Each row is a point. Any point is a mix of the corners, with weights that add up to 1. It lies inside the corners' shape when no weight is negative. Say inside or outside, and name the corners with a negative weight.
(in the rows, 128 means zero)

Corners:
(1): [ 76 118]
(2): [167  74]
(3): [135 206]
Points:
[155 100] -> inside
[148 190] -> outside (1)
[148 133] -> inside
[107 108] -> inside
[176 104] -> outside (1)
[115  73] -> outside (3)
[158  83] -> inside

Corners:
(1): [154  20 134 176 228 212]
(2): [187 120 160 145 114  96]
(3): [137 152  86  79  34 128]
(4): [121  98  63 194 240 206]
(5): [137 118 170  86 112  30]
(6): [ 98 160 168 144  91 132]
(7): [137  75 117 165  86  58]
Points:
[139 100 149 157 131  92] -> outside (3)
[155 105 128 142  96 159] -> outside (4, 5)
[150 108 127 148 113 128] -> outside (5)
[135 108 154 114 128  83] -> inside
[135 114 135 143 152 145] -> outside (7)
[147 116 147 121  81  91] -> outside (4)
[149 104 148 150 115 133] -> outside (4, 5)
[138 125 107 106  79 124] -> inside

Corners:
(1): [135 132  82 126 185 157 183  66  93 129 118]
(2): [122  71 111 189 117 126 181 125  99  79 168]
(3): [128  98  69 109 185 112 104  99  54 123 169]
(4): [ 70 116 166 124 174 133  84 169  10 163 121]
(5): [ 75 186  96 124 106 162  94  44 163 208 134]
(6): [192  87 134 209 181   7  85 160  99 130  89]
(7): [109  92 166 163 159  51 138 201 187 135 117]
(8): [179 151 137 155  75 177 126 128 188 196 173]
(9): [146 147 143 178 177 122 109 119 148  72  76]
(10): [109 167  64 145  80  60 142 183 189 173 170]
(11): [ 98  53  36 207 203 111 166 165  90 151 184]
(12): [127  57  88 132 132 170 172 143 139 126 112]
Points:
[111 123 102 156 125 105 139 140 137 144 148] -> inside
[115 156 121 121 114 134 121 132 147 166 133] -> outside (2, 6, 11)
[118  90 110 163 129  91 126 163 124 157 152] -> outside (1, 9)
[111  87 117 157 153 149 138 135 116 121 136] -> outside (1, 6, 10)
[145  94 129 165 178 121 128 150 123 117 111] -> outside (2, 5, 10)
[135 119 115 159 129 141 131 138 131 163 155] -> inside
[127 114  83 145 139 128 132 128 114 145 147] -> outside (7)
[115 131 101 150 144 134 138 122 137 144 139] -> outside (6)

Corners:
(1): [121 138 153  94 167  70 114  93 130 185 128 124 106 107]
(2): [105  78 120 162 178  80  54  74 152 146 144 186 100 135]
(3): [139 202 150 190 123 139 162 192 122 100 191 107 247  61]
(4): [164 177 115 132 155 133 146 162 135 117 163  90 133 157]
(5): [181 185 151 161  87 117 156 155 118 163 154 165 135 128]
(6): [122 120  94 112 124 108 117 171 146 195  64 125 231 136]
(7): [136 165 107  99 112 127  76 115 197 201 119 123 104 153]
(8): [102 153 101 154  43  36  87 136 176 165 158 201 146 132]
(9): [123  49 202 117 179 117 143  97 148 152 172 141 123 138]
(10): [156 180 148 122  72 140 125 124 120 155 120 118  80 158]
(11): [194 168 201  97 148  81 135 117 135 143  81  96  88 167]
(12): [238 160 112 120   7 139 184 231 104 136 146  94 121 153]
(13): [126 148 147 127 132 147 140 162 160  83 163 172 113 119]
(14): [116 119 138 134 139 123 139 110 181 154 144 112  87 102]
(15): [129 144 168 129  99 136 160 205 123 155 123 109 140 112]
Points:
[141 119 125 134 142 117 126 138 137 164 146 118 141 120] -> outside (8, 10, 11, 13)
[135 153 131 133  79 114 140 157 149 182 141 119 153 106] -> outside (2, 4, 11, 13)
[136 139 150 120 124 112 133 146 139 160 133 124 126 124] -> inside
[108 113 138 144 158 139 118 132 154 139 146 148 141 122] -> outside (1, 8, 11, 12)
[140 158 134 153 114 123 144 163 129 131 162 127 163 108] -> outside (7, 11)
[140 143 132 130 134 113 114 133 150 150 138 131 120 139] -> inside

Corners:
(1): [142 122 152 155  85  62 146 215 183 167 196 196 109 181  89  97  74 130
 158 161]
(2): [104 160  90 161  95 158 146  99 157 186  82 111 100 201  95 135 151 128
  91  72]
(3): [ 72 130 117 140 135 133 121 138  96 107 106 168 102 117  94 200 175 212
  70 192]
(4): [ 91 109 164  76 104 148 146 110  85 131 128 121 159 172 114 113 180 125
 137  80]
(5): [145  48 149 127 110  55  41 105 131 111 167 188 124 117 194 130  65 203
  85 136]
(6): [138 148 177 158 172 110  77 121 168  96 171  99 149 128 165  85  96 163
 163 162]
(7): [157 119  96 134 121  95  97  95 132 111 185 112 110 152  56  83 115 104
 141 143]
(8): [103 181 154 118 143 132 116 128 180 137 136 132  21 109 138 127 141  48
 174 104]
(9): [ 85 233 133  58 210 180  98  99 108 124 104  73  34 137 209 142 151 131
  53 147]
(10): [ 98 170 104 154 100  66 142 110 167   7  86 197 121  66 192 165 141 148
 143 146]
(11): [153  77 177  46 121  87  77 146 159 128 144 205 106 205 128 103 169 194
 177  76]
(12): [187 123 118 154  79 139 138 115 116 105 187 161 138 138 141 175 160  87
 148 137]
(13): [107  93 161 151 144 154 195 145 133 131 187 135 151 119  45 126  83 108
  97  76]
(14): [ 94 144 121  69 138 217 182 180 126  97 111 110 121 103 108 116 127 130
 165 111]
(15): [ 98 131 152  89 114 191 171 103 153 108 204  95 147  88 122 139  77 111
 144 119]
(16): [168 128 134 138 134  24 144 154 228 128 189  67 141  62  91  98  64  84
 165 156]
(17): [ 52 219 179 134 103 201 179 131 182  75  79 119 107  39  90  98 137 142
 140 147]
(18): [ 92 124 154 102 163 166 131 132 125 127 124 185 135 130 155  82 132 148
 121 157]
(19): [ 63 160 103  89 130 190 123 169 173 139 154  62 181 100 111  63 138 165
  80 138]
(20): [118  93 155 155 141 128 188 151 158 109 140 110 139 137 134  92 154 134
 110 110]
(21): [113 125  96 129 148 136  99 133 154  92 123 103 137 127 141 160 143  73
  74 188]
Points:
[103 117 141 108 144 136 118 144 143 110 155 145 123 127 133 112 114 155
 114 134] -> outside (2, 4, 12, 16, 17)
[ 98 161 127 114 132 153 130 118 144 103 118  93 118  99 155 143 142 127
 110 132] -> outside (1, 7, 11, 13, 18)
[107 139 126 122 126 136 126 123 133 115 139 125 130 123 130 129 120 143
 104 141] -> outside (8, 11, 20)
[113 134 136 123 120 118 132 140 154 101 136 153 120 121 134 123 124 142
 133 134] -> inside
[121 124 139 133 121 118 124 116 160 111 150 128 129 115 123 119 126 127
 132 125] -> outside (1, 9, 14)
[114 137 139 114 137 131 131 127 149 109 138 121 123 115 130 120 131 132
 127 130] -> outside (1)

Corners:
(1): [ 87 103 114  89 162 169 136 119 107 151 175 191  55 163 142 190 113 150
 161 176]
(2): [173 105 144 162 135 137 125 185 102 108  96 177 116 134 117 102 134 128
 155  58]
(3): [ 79  71 139  60 104 147 120  93 162 202 188 152  74 199 126 164 110 148
 157 135]
(4): [126 148 100 105 112 130 176 157 136 168 118 190  81 115 157 143 167 122
 112  61]
(5): [105 110 152 101 120 133  91 151 130 152 139 192  54 157 106 118 164 123
 151 223]
(6): [166 112  55 113 145 120 158  78 132 167  94 110 191 139  95 133  92 149
  77 124]
(7): [130  84 105  67  82 123 155 107 105 187 170 112  34 186 113 159 119 168
 182 158]
(8): [148 121  92 137 162 137 111  84  90 132 127  74 249  80  95 100 129 152
 152 115]
(9): [139 175 150 139 131 102 138 193 131 114  91 143 139  68 156 114 100 106
  99  90]
(10): [184 159  99 167 126 139 115  70 132 166  74  53 220  99 120 125 108 129
 143 117]
(11): [152 154  66 135  99 160 107 109 109 151 115 104 171 107  52 127  82 152
 124 110]
(12): [162 120  66 156 181 135  93 101 137 163 110  63 168  82  88 129 117 124
 126 105]
(13): [175 134  79  77 114 110  56   9 124 114 105  66 211 108 111 151  94 173
 149 101]
(14): [181 161 133 181 137 154 183  84 106 153  89 101 121  72  42  90 131 102
 116 107]
(15): [135 154 154 148 123 105 146 166  95 131  93 120 117 153 107 166 137 153
 111  50]
(16): [ 77  81 110 149  80 134 120 103 116 133 160 168  46 149 132 113 127 174
 143 176]
(17): [ 84 125  97  92 144  99 121  94 140 177 165 166  68 202 124 110 106 122
 191 167]
(18): [ 95 111 135 135 109 146 104 139  79 147 193 186  61 188 142  81 121  85
 127 151]
(19): [171 164 108 122 159 159 110  87 145 143 113  53 159 132 114 108 112 184
 138  94]
(20): [151 141 147 155 101 123 164 220 145  58 131 167 102 130 104 116 148  88
 127 110]
(21): [188 148 160 174 142 106 184 205 132 150 161 196  95 127  90 132 147 118
 105 118]
Points:
[139 132 124 124 134 133 125 135 121 146 136 138 110 132 107 125 124 127
 138 118] -> outside (6, 10, 16)
[133 123 117 127 114 133 130 130 117 142 141 138 104 144 113 123 122 131
 138 130] -> inside
[120 130 108 114 116 124 105 135 134 133 121 144 117 142 131 122 110 133
 124 105] -> outside (1, 7, 8, 10, 14, 21)
[156 135 108 144 124 130 131 129 125 136 121 127 135 116 103 109 124 126
 130 121] -> outside (1, 3, 15)
[143 132 106 127 115 131 126  95 132 161 125 110 119 139 103 130 120 138
 133 124] -> outside (1, 2, 8, 9)
[150 133 123 141 133 135 139 124 117 146 122 134 122 122  99 119 126 128
 136 120] -> inside
[132 132 127 126 129 131 129 142 123 136 126 147 111 128 120 130 125 129
 134 130] -> inside
[144 119  95 119 142 131 119 100 118 170 130 120 132 136 101 137 121 132
 145 120] -> outside (9, 16, 19, 20)

Corners:
(1): [162 136 101 104  85 153  82 102  82 113 103  47 152 134 128 104 171 123
 162 145]
(2): [ 98 143 123 109  74  74 194  99 200 106 197 116 164 113 108 249 126  98
 130 191]
(3): [166  82 153 137 197 160 100 154 115 136 171 127 140 133 115 117  89 111
 168 155]
(4): [114  90 149 127 124 215 102 102 199 144 144 134 183 171 113 146 106 116
 108  56]
(5): [ 83 181  96 133 158 186  91 144  89 154 166 166  86 148 163 120  86 129
  75 150]
(6): [151  97 177 112 132 157  99  72  97 138 133 114 119 192 160  99  97 178
 141 115]
(7): [101 125 110 162 177 111 118 109 185  67 145 120 114  73 162 188 170  89
 156 183]
(8): [101 145 110 150 166 110  98 161  95 178 180 141 177 114 165 144 143 126
 148 126]
(9): [ 84 156  93 158 166 100 125 165 181 178 148 144 152 148 107 117 114 126
 135 143]
(10): [159 145 136  55 228  77 195 132  76 180 108 184 104 153 136 109 121  99
  53 114]
(11): [165 172 106 174 167 135 105 172  98  77  44 158 115  89 129 198 181  90
 135 122]
(12): [144 127  94  71 115 172 101 163 135  71  75 124 198 169 141 113 151 140
 170  91]
(13): [178 145  69  69 133  86 213 142 118 128 141 133 143  79 135 156 104 109
 122 123]
(14): [103 151 115 104  79 161 163 185 165 163 109  45 158 161 100 152 156 148
 178  80]
(15): [134 151 114 126 195 139 186  59 149 117 148 134 172 165 112 154 169 158
 115 128]
(16): [ 58 109  83 175 200 124 135 168 178  81 155 174 168 111  83 213  76  81
  94  95]
(17): [127 205 163 198 189 130  91 107  45  59  42 153 164  75 129 138 165  97
 118 176]
(18): [146 174 119  59  32  76 207 137 168 185 196  39  79 135 186 206  91 171
  58 173]
(19): [ 94 103  86  84  85 190 140 114 210 147 149  84 144 137 136 229 107 191
 112 137]
(20): [156 193 120 108 162 128  89  93 134  97 104  57 134  85  89 185  94  87
 162  93]
(21): [163  83 154 149 118 143 166 130 166  67 174 164 103  88  99 155 184 126
  93 149]
Points:
[139 132 123 103 136 149 142 117 133 118 132 104 138 133 129 149 116 134
 118 122] -> outside (2, 8, 9, 11)
[133 142 116 110 137 128 144 127 132 130 137 122 143 130 127 157 122 124
 118 129] -> outside (7)
[132 152 109 133 139 130 126 146 138 128 135 110 140 122 131 148 130 121
 129 134] -> outside (2, 6, 10, 19)
[124 150 111 140 143 149 113 128 126  78 107 128 165 115 118 160 152 108
 152 109] -> outside (3, 9, 10, 18, 19)
[124 146 116 123 146 134 127 128 136 124 128 113 145 128 130 159 123 121
 134 126] -> outside (21)
[119 135 111 128 146 151 112 129 143 114 124 115 163 137 128 151 129 126
 156 125] -> outside (10, 18, 21)
[110 147  98 139 190 153 101 151 117 125 108 139 165 126 124 137 128 108
 141 108] -> outside (2, 6, 18, 21)
